Every row gives one point. Before rounding, the points of a table are all equally far from one centre. They may lie mostly on one side of it. Write the centre, to within rounding.

Points:
[[-2.6  3.9]
 [-1.0 -4.8]
 [-6.2 -2.3]
 [-0.4  3.6]
 [-1.8  4.0]
 [-6.6 -0.4]
 [-6.5 -1.2]
 [-6.1 -2.5]]
Centre: [-2.2 -0.5]

Points:
[[ 3.3  7.1 -0.4  7.1 -2.5  1.6 -4.8  1.5]
 [-0.5 -2.4 -2.1  9.6  1.1  0.0 -2.4  6.2]
 [ 4.6  1.6 -1.8  2.6 -4.2  4.8 -6.2  3.4]
 [ 9.3  1.7  0.2 -0.4 -0.1  3.8  1.0  2.6]
 [ 6.6 -1.9  1.3  0.5  3.4  3.5  1.3  5.9]
 [ 3.2  6.2  2.7  6.9 -1.8 -0.3  0.3  5.7]
 [ 1.1 -1.4 -0.8  7.9  2.0  7.0 -1.8  1.9]
 [ 2.9  1.0 -0.3  5.8 -1.4  4.8 -2.6  8.3]
 [ 0.9 -3.4  3.7  7.0 -3.4  3.4 -3.8  1.9]
 [ 9.1  2.8 -1.0  3.4 -3.9 -1.9 -3.4 -2.6]
 [-0.5  3.5  2.8 -0.1 -3.1 -2.6 -0.7  0.1]]
Centre: [ 3.8  0.2 -0.4  4.2  0.5 -0.3 -1.6  1.6]

Points (20 x 14):
[[ -0.1   1.7   2.4   1.5  -2.9  -4.0  -6.2  -8.7   4.1  -3.1  -2.3  -1.3
    0.7   0.8]
 [ -1.9  -4.6   2.5  -4.5  -4.3   2.1  -5.0  -4.9  -0.7   2.3  -6.9   2.6
    1.5  -1.8]
 [  5.2  -6.2  -6.7   5.1  -7.6   1.5  -1.4  -3.3   3.7   2.7  -3.7   2.9
    4.7   4.4]
 [ -0.4   5.2  -8.6  -3.8   2.5  -2.2  -0.8  -3.6   2.6  -2.5  -3.1   0.0
    5.9   2.3]
 [ -0.9   0.5  -6.3  -5.0  -5.2  -2.3  -3.7   0.3   6.5   0.3  -7.7   1.4
    1.2   5.6]
 [ -2.2   7.5  -5.3  -1.2  -3.8  -4.8  -6.1   2.6   3.8  -0.1  -4.3  -2.0
    2.8   1.1]
 [ -6.6  -3.2  -1.3   2.7  -3.2   1.3  -8.6   2.3  -0.5  -4.4  -4.2   1.1
    1.8   0.3]
 [ -7.5  -0.7  -2.4  -4.2  -4.9  -1.2  -2.4  -5.7   1.4   3.3   0.7  -0.6
    1.5  -2.5]
 [  6.9   0.3  -6.5   2.6  -7.4  -0.9  -8.8  -0.4   2.6  -2.8  -1.4   5.2
   -0.2   4.5]
 [ -2.0   2.6  -1.2  -2.1  -4.0   0.1  -0.6   3.6   9.5  -3.2  -3.9   3.1
    0.1   3.7]
 [ -3.5  -1.5  -1.2  -0.1  -2.5  -4.3  -0.7  -4.3   7.2   1.9  -7.1  -3.2
    1.3   3.3]
 [ -5.0   3.8  -3.7  -0.3  -1.5  -2.3  -0.8  -3.4   5.1   1.9  -0.4   7.5
   -6.2   2.0]
 [ -5.5   3.9  -5.0  -0.3  -2.4  -2.5  -5.4  -1.2   1.5   0.7 -10.2   3.7
   -2.6   2.5]
 [  0.8  -0.8  -0.1  -2.9   1.7  -5.0  -8.6   1.1   6.1   1.4  -0.7  -1.2
    3.9   0.2]
 [ -5.5   0.6  -1.1   4.9   2.1  -4.1  -1.0  -2.2  -2.0   5.7  -7.3   4.7
   -1.7  -0.1]
 [  3.2   1.1   1.9  -4.3  -3.0  -4.8   0.8  -3.8   6.8   0.1  -4.7   2.6
    4.9   3.3]
 [ -4.2   0.9  -4.2   2.0   0.0  -0.5   1.1  -0.1   1.8   7.9  -9.1   4.9
   -2.5   1.2]
 [  0.8   2.4  -0.6  -1.8  -1.2  -4.9  -5.2  -1.3  -2.0  -4.4  -2.1   1.7
    6.7  -6.4]
 [ -3.0   1.6   0.2  -2.6  -1.5   1.9  -8.8  -1.9   8.7  -0.7  -1.0   3.1
    3.9   0.9]
 [ -0.8   1.4  -1.7   1.9  -1.3   3.6  -2.6   0.1   8.5   1.4  -9.7   0.0
    0.6  -3.8]]
Centre: [ 0.7  0.3 -3.1  1.5 -2.3 -0.3 -2.1 -1.1  1.0  0.9 -2.0  2.7  1.5  0.4]
